Every row gives one point. Any point is a mix of the corners, with weights that add up to 1. It lies inside the corners' shape when no weight is negative. Is each point inside? If not, which corners have a negative weight?
(in the rows, 128 means zero)

Corners:
(1): [ 51 119 113]
(2): [166 136 132]
(3): [ 95  98 171]
(4): [193 101 134]
Points:
[153 103 143] -> inside
[132 129 117] -> outside (3)
[159 113 148] -> outside (1)
[ 84 109 142] -> inside
[ 79 115 126] -> inside
[177 108 135] -> inside
[165 104 136] -> inside
[114 102 161] -> inside
[ 99 100 167] -> inside

Corners:
(1): [136  66 117 100 198  94  52 161  94  90 142]
(2): [136 158 173 168 107 170 150 101 134 154 139]
(3): [ 98 156 109 184  82 143 138 134 153 152  77]
(4): [141 115 197  97 143 138 171 122  81 150  97]
(5): [101 186 140 125 101 178 116 128 190 136  68]
(6): [111 122 145 121  88  28  71 188 169 116 194]
(7): [ 88 143 139 134  77 129 132  68 170 120  96]
(8): [101  63  82  46 133 138  77 159 108 116 144]
(9): [ 37 118 114  97 139 146  66 142  92  87 117]
(10): [108 182 139 129 136 145 150  75 117 193 102]
(11): [ 45 139 119 121 132 143 152 113 201 121 112]
(12): [137 148 118 108 135 106 111 174 107  84 151]
Points:
[109 146 138 116 121 143 113 136 148 127 104] -> inside
[ 61 142 126 110 122 140 102 106 187 126 128] -> outside (3, 4, 12)
[ 95 131 130 130 121 136 121 133 130 129 106] -> inside
[111 114 134 119 153 150 132 114 106 130 110] -> outside (5, 6)
[113 125 123 110 110  85 110 140 163 128 128] -> outside (2, 9)
[107 146 136 124 120 141 126 112 134 143 117] -> inside
[108 112 119  97 118 105  94 157 132 116 148] -> inside
[110 136 125 123 118 128 129 135 146 128 120] -> outside (9)
[104 136 114 129 101 106  96 143 167 129 149] -> outside (4, 9)

Corners:
(1): [101  89  95  91 152 153 169 162 146 181  95 217 112 130 193 145 130 172
 144 107]
(2): [101 119 114 181 119 183 122  91 174  93 131 139 153 166  97  67 105 104
  87 130]
(3): [110  63  97 162 146 115  87  93 109  92 155 204 110 120 147 149 113  76
 138 129]
(4): [102  73 143 171 134 130  85 101 136 181 134 132 144 160 151 129 162 144
 169  77]
(5): [ 92 146  94  96 113 186 139 163 101 172 132  93 174  84 148 136  86  94
 159 193]
(6): [166 140 110 186 174 109 105  93 117 103 122 124 107 111 156 127 152 167
 131  93]
(7): [182 105 170  81  97 163 130 152 179 124 162 160  96 116 102  76 162 106
 135 124]
(8): [181 135  97 102  96 210 139 170 159 124  99 191 141 183 106  90 116 166
 189 180]
(9): [139 147 144 128 181 178 161 129  75 139 170 151 188  75 106 151 150  82
 155 138]
(10): [123  89 127  80  86  86 143 161  88  98 153 147 135 156 100 151  75  93
 176 167]
(11): [164 103 131 155 176 116 139 112 194  77 161 151 125 149 100 138 155  77
 111 182]
(12): [175 113  96  89 157 191 103 158 179 138 186 179 106 154  87 163 122 144
 135  83]
(13): [135 116 140 170  93 157 156 129 139  84 108 119 127 144 119 149 100  94
  88 167]
(14): [175 132 115 161 127 122 136 128 189 167 143 168 136 127 124 113 173 117
 110 122]
(15): [149 159 159  98  83 107 135 194 170  75 135 114 176 173 157 164 126 140
 123 116]
(16): [104  89 113 141 175 130 128 151 158 175 103 178 141 120 184 145  71  88
 139 117]
(17): [106 136 121 130 111 115 175 130 119  78 105  88 177 117 144 173 155  82
 176  90]
(18): [123 107 169  68  86 121 169 128 160  85 172 208  92 183 151 149  96  73
 182 136]
(19): [180 124 114 129 141 189 171  97  99  81 108  87 180 136 173 104 138 143
 109 113]
(20): [173 110 159  94 152 184 119  72 192 111  97 168 170 110 102 148  86 167
  78 114]
(21): [121 162 101 144 150  90  97 157  95 151 109 108 112 163 179 126 158  80
 138 111]
Points:
[141 118 118 141 135 150 130 125 170 126 118 153 131 143 145 126 136 128
 119 118] -> outside (9, 10)
[128 112 124 133 139 164 138 121 148 110 128 142 153 144 125 146 104 130
 130 128] -> outside (3, 7, 14, 21)
[160 154 136 129 118 162 137 129 159 115 135 112 146 145 116 112 155 121
 121 126] -> outside (1, 3, 10, 16)
[139 128 117 145 135 152 129 122 147 120 130 140 141 141 136 131 144 125
 124 125] -> outside (7, 10, 16)
[158  99  82 113 140 148 121 147 129 139 139 170 102 143 173 120 155 124
 185 115] -> outside (2, 9, 10, 13, 15, 20)
[144 117 123 134 139 143 128 118 136 109 128 145 140 130 138 136 126 121
 129 121] -> inside
[132 121 124 130 135 138 137 127 139 115 130 150 139 145 141 141 121 113
 137 127] -> outside (7)

Corners:
(1): [ 95 115 126 128 118 118 128  62 151 114 114 148 154 108 139 150 114 140
 202 134]
(2): [159 110 128 140 142 121  70 117 129  47 119 172 126 126 142 119 125 155
 132 120]
(3): [189 109 137  43 162 122 128 123  90 118 167 194  92 113 139 139 131 154
 133  52]
(4): [ 99 103 120 146 159 133 159 127 146 139 142 114 122 123 123 149 121 113
 142 144]
(5): [108  99 110  59 132 115 141  86 120  46 118 122 249 115 111 140 138 125
 121 151]
(6): [118 106 130 139 164 101  94 138  99 102 126 124 129 127 150 153 161 151
 109 122]
(7): [121 120 104 133  94 125 138 150 123 113 131 141 114 117 147 163 112 123
 119 105]
(8): [115 148 146 132 147 115 121  79 187 159 103 133 120 114  88 137 134 130
 102 124]
(9): [134 124 142 111  79 142  72 130 167 151 159 146 128 133 119  30 143 127
 129 149]
(10): [180 109 168 117 167 140 145 134  92 145 118 130 135 128 141 149 131 150
 115 132]
(11): [111  95 107 133 154 134  78  58  88  65 116 152 112 102 134 107 144 109
 117 147]
(12): [104 112 127 144 159 165 143 147 119 159  75 134 147  75 118 122 125 150
 121 154]
(13): [137 123 114 138 144 204 135 132 111 135 111 117 111 111 142 105 139 109
 114  64]
(14): [132 112 118 137 150 144 153 152  97 145 113 121 138 134 110 158 150  57
 104  78]
(15): [ 86  95 110 142 134 151 161 112 140 137  74 114 113 130 108 153 121 137
 144 147]
(16): [129  99 154 116 134 127 149 147 110 100 123 172 119 125 154 160 157 134
 121 108]
(17): [164 111 126 136 133 123 157 149 157 125  90 110 121 107 145 141 169 125
 151 136]
(18): [131 104 133 137 183 109 151  92  92 152 155 152 131 116 112 109 136 156
 123 110]
(19): [103 104 159 130 126 115 148 124 134 160 137 110  98 105  66 127 112 114
 115 101]
(20): [126 161 160 131 168 118 127 153  95 123 129 121 140 137 127 104 129 147
 115 117]
(21): [120 183 138 145 112 150 122 161 106 123 132 138 138 144 113 160 204 137
 120 133]
Points:
[119 133 137 148 128 125 130 142 141 137 127 123 113 131 122 127 148 127
 130 112] -> outside (3, 5, 10, 11, 12)
[151 141 144 128 141 128 103 129 121 138 134 140  88 124 112 116 150 147
 105 101] -> outside (1, 4, 5, 12, 14, 16)
[135  94 128 132 147 120 116 122 123 125 126 145 108 115 125 126 135 131
 116 126] -> outside (1, 5, 13, 20, 21)
[131 114 135 125 140 127 132 135 124 122 120 135 130 118 121 132 144 131
 119 126] -> outside (1, 13)
[133 123 125 121 162 136 128 118 102 125 138 142 126 111 113 149 133 128
 102  97] -> outside (1, 9, 15, 16, 17, 20)
[132 116 134 130 152 126 126 125 113 121 124 136 131 123 127 133 139 133
 120 117] -> inside
[133 122 130 127 140 139 135 129 128 135 118 127 126 117 114 123 137 125
 114 119] -> outside (1, 6, 16)
[144 128 132 107 155 117 121 106 121  94 134 155 138 121 143 147 145 149
 130 116] -> outside (9, 12, 14, 15, 19)

Corners:
(1): [ 69  94 196 123 172 100 118 116 102  82 152 153 106  98 127 155  93 177
 109 103]
(2): [117 164 102 100 177 143 104 198 125 102 171 146 148 147 150 125 147 146
 110 115]
(3): [135 141 105  76 112  97 150 130  76 134 118 128 111 107 116 193 173 190
 136  93]
(4): [164 151 154 121  73  98 133 104 142 174 135 160 115 133 143  89 156 106
 102 134]
(5): [154 140 122 144 111 148 126 203 114 148 110 109 157 154 106 122  92 153
 136 172]
(6): [125 149  90 144 134 114 137 182 151 147  98 149 119 127 142 127 141 177
 160  78]
(7): [108  59 120 127 174  91 132 139 150 148 135 128 137 116 165  96 145 142
 118  86]
(8): [ 71 119  92 125  93 131 144 181 105 110 151 108  97 138 134 126 135 169
 120 121]
(9): [ 91 139 118 135 118 138 106  72 124 145  91 127 130 153 134 103 120 104
 137 177]
(10): [150 142  75  98 121 152 101 128 171 116 105 140 125 122 136 107 118 106
 151 116]
(11): [149 154 108 134  90 141 145 205 154 164 117 105 126  93 148 134  65 100
 118 127]
(12): [100 121  90 118 146 165 103 154 142 147 156 155 180 124 115 137  67 134
 160 130]
(13): [129 215 139 141 122 150 100 192 141 103 124 111 211 124 141  53 129 120
 102 133]
(14): [ 86 106 151 133  83 181 152  86  69 107 172 104 164 152 147 141 123 103
 126 249]
(15): [ 98  77  84 116 131  90 177 146 120 115 122 124 106 132 114 185 106 153
 153 133]
(16): [173 151 156  89  93 150 110 101  86 204 177 206 111 117 166  57 125 136
 183 152]
(17): [149  84 180 129 155  83 177 156 154 162 116 154 104 117 120  86 145 101
 126  61]
(18): [126  96  98 143 115 121 146 154  91 128 105 161 124  93 119  94 113 127
 162 102]
(19): [118 147 123 105 109 157 154  93 119 155 112 186  94 121 164  85 136 116
 123 158]
(20): [159 176 138 150 107 139 160 106 117 114 118  83  96 131  84 104 175 143
  83 127]
(21): [ 74 150 103 110 117 159 143 113 121 146 110 158 106  66 129 147 138 137
 168 158]
Points:
[123 133 123 127 121 133 137 149 131 136 132 138 126 118 134 112 123 132
 129 129] -> outside (3, 9)
[117 132 121 126 129 132 134 143 124 132 122 131 127 126 130 118 122 134
 132 131] -> outside (4)
[127 144 112 118 119 131 132 142 128 138 121 143 121 121 127 117 124 136
 137 122] -> outside (7, 14)
[114 131 132 129 146 122 120 151 132 115 138 132 148 129 128 107 136 133
 116 101] -> outside (5, 11, 15, 16, 19, 21)
[117 137 115 113 128 129 133 143 118 132 129 138 127 122 132 130 133 142
 133 126] -> inside
[141 133 117 123 125 111 133 163 125 154 132 136 131 132 130 111 131 142
 131 105] -> outside (1, 10, 14, 19, 21)
[121 140 122 124 117 143 132 137 123 135 132 143 128 129 136 110 121 127
 135 143] -> outside (3, 7)
[119 132 121 120 119 131 136 133 125 138 128 144 123 116 137 116 128 131
 136 128] -> outside (5)

Corners:
(1): [106 110 125 140 115 111 123 163 105 116 119 158 150 133  76 182 124 156
  98 111]
(2): [125 112 140  98 163 136 126 175  19 121 120 115 136 126 141 132 145  81
 114 171]
(3): [122 132 159 204 165 117 122 205 107  98 101 171 125 143  81 132 148 104
 147 108]
(4): [141 132 124 105  63 109  93 105 137 129 113  99 148 180 168 116 118 104
 144  93]
(5): [111 132 111 104 157 196 139 113 150 112 137 170 139 152 159 155  98 132
 140  83]
(6): [143 161 148 103 149 109 135  95  78 144 105  92 147 113 108 148  69 105
 114 128]
(7): [151 126 111 131 149 132 114 105 120 198 190 138 158 124 162 115  81 104
 125 139]
(8): [108 118 138 124 149 136 128 135  91 143 112 157 133 136  81 120 134 145
 147 144]
(9): [149 126 129 127 128 133 118 117 118 118 118  59 118 159 144 139 142 100
 112 186]
(10): [138 146 115  88 150 134 143 110 139 107 107 173  84 147 145 139 145 103
 130 117]
(11): [161 156 104 109 147 135 166 122 135 175 158 156 157 171 131 163  91 128
 152 121]
(12): [137 132 206 123  10 122 125 103 130 106 126 144 153 117 153 147 120 119
 131 105]
(13): [128 118 126 129 127 102 142 101 132 105 133  52 128 106 142 121 129 125
 203 102]
(14): [124 170 125 105 100 180 207 120 119 144 103 169 158 117 136 130  65 153
 108  90]
(15): [119 112 121 167 164 166 126 138  53  99 144 166  80 199 155 113 134 109
 122 108]
(16): [  7 128 140  89 153 124 148 113 152 132 133 124 129 128 106 152 159 102
 136 107]
(17): [109 215 136 100 103 141 134 179 164 210 112 166 133 110 131 166 130 170
  96 161]
(18): [ 10 123 115 103 153 127 112 106 121 104 113 156 100 113 130 118  90 109
 220 164]
(19): [132 145  98 147  98 194 108 116 132 146 115 113  66 121 158 105 132  77
 192 110]
(20): [ 83 157 113 163 128 141 147  93 127 113 104 167 146 116 162 151 135 101
 164 103]
(21): [149 110 166  94 138 128 150 109 140 236 130 141 149 128 165 159  44 129
 111 114]
Points:
[115 135 124 137 120 139 120 115 133 143 129 124 123 134 138 137 116 112
 156 119] -> outside (2, 10, 14)
[126 139 130 122 132 145 129 131 102 138 118 154 129 138 136 137 108 118
 132 136] -> outside (13, 16)
[121 136 138 128 128 130 132 141 108 141 120 143 127 132 120 131 111 118
 140 117] -> outside (5, 9, 20)
[139 135 142 128 108 125 121 138 162 156 144 139 147 132 152 161 137 108
 127  87] -> outside (6, 8, 9, 14, 15, 18)
[129 109 111 143 161 148 105 147  98 120 128 151 104 168 143 129 146  90
 140 151] -> outside (6, 12, 13, 14, 16, 17)
[111 132 130 117 127 137 130 124 115 133 119 141 133 139 128 132 115 123
 144 123] -> inside

Corners:
(1): [116  97 124 137 121 140 134 152 151  95 114 140 154 151 122 118  88 111
 125 113]
(2): [141 151 115 121 137 101 115  98 161 122 172 121 120  66 103 113 125 100
 152 142]
(3): [139  89 170 115  90 140 190 108 107 128 112 112 106 147 121  97  97 149
  49 125]
(4): [136 123 115 133  92 110 139 156 127 156  87 132 117 146 150 133 127 115
 158  93]
(5): [163 151 132  86 132  83 108 156 148 111 101 102 160 126 142 138  88 121
 162 113]
(6): [136 124 131 128 124 157 124 143 187 113 125 103 141 135 116 138 129 115
 163 105]
(7): [158 147 153 106 115 102 184 124 170 146  98 121  76 131  93 137 106 118
 121 178]
(8): [154 145 127 109 125 129 154 139 144 191 105 169 141 162  98 154  80 121
 154 109]
(9): [122 121 143 103 127 107 144  72 125  93 195 124 145 151 125 122 100 117
 164 132]
(10): [141  91 132 104 134 137 117 155 142 118 102 114 140 173 224 123 157 132
 101 108]
(11): [124 133 128 108 121 109 118  88 129 130 130 104 145  96 134 121 199 107
 120 220]
(12): [117 120 161  76 119 108 131 104 110 114 105 122  95 179 135 104  95 136
 163 107]
(13): [175 111  24 104 143 105 134 126 167 102 107 142 105 134 146 131 180  96
 153 154]
(14): [178 123 152 121 107 133 137 139 143 128 100 151 125 143 105 153  96 121
 117 117]
(15): [147 109  90 137 153  93 168 130  96 117 134 116 103   7 111 166 156 114
 118 118]
(16): [190  95 138 112 149 119 187 160 123 151 117 124 109 156 127 114 103 135
 128 118]
(17): [124 122 163 122 102 147 121 129 154 122 109 112 126 124 131 142 116 180
 128 130]
(18): [147 172  87 122 130 121 166 138 137 125 120 176  98 156 105 143 158 127
 157 121]
(19): [144 153  89 117 131 139 126 116 142 118 191  95 121 108 103 145 130 124
 158 152]
(20): [161 116 104 114 128 136 128 127  94 108 126 115 139   8 155 149 106 129
 148 112]
(21): [122 114 167 185 152 106 173 136 132 118 103 116 122 159 134 152  95 102
 121 110]
Points:
[144 128 112 111 124 117 140 130 135 123 117 128 118 112 123 134 130 115
 139 125] -> outside (9, 16, 17, 21)
[150 122 126 119 120 124 149 135 139 128 115 124 123 134 127 137 119 125
 128 127] -> outside (2, 12)
[157 126 122 108 124 120 148 132 137 131 122 123 114 114 124 137 116 128
 138 118] -> outside (1, 11, 21)
[141 121 137 117 119 124 141 129 138 120 119 122 126 128 126 131 112 132
 128 125] -> inside
[154 118 123 117 123 127 153 131 142 125 118 135 114 152 126 128 111 116
 131 121] -> outside (5, 11, 15, 17)
[147 128 128 111 124 117 144 121 134 125 127 123 119 126 127 133 121 126
 139 130] -> outside (1)
[134 122 129 121 120 122 131 124 141 119 123 119 130 117 131 133 119 121
 136 127] -> outside (16, 18)
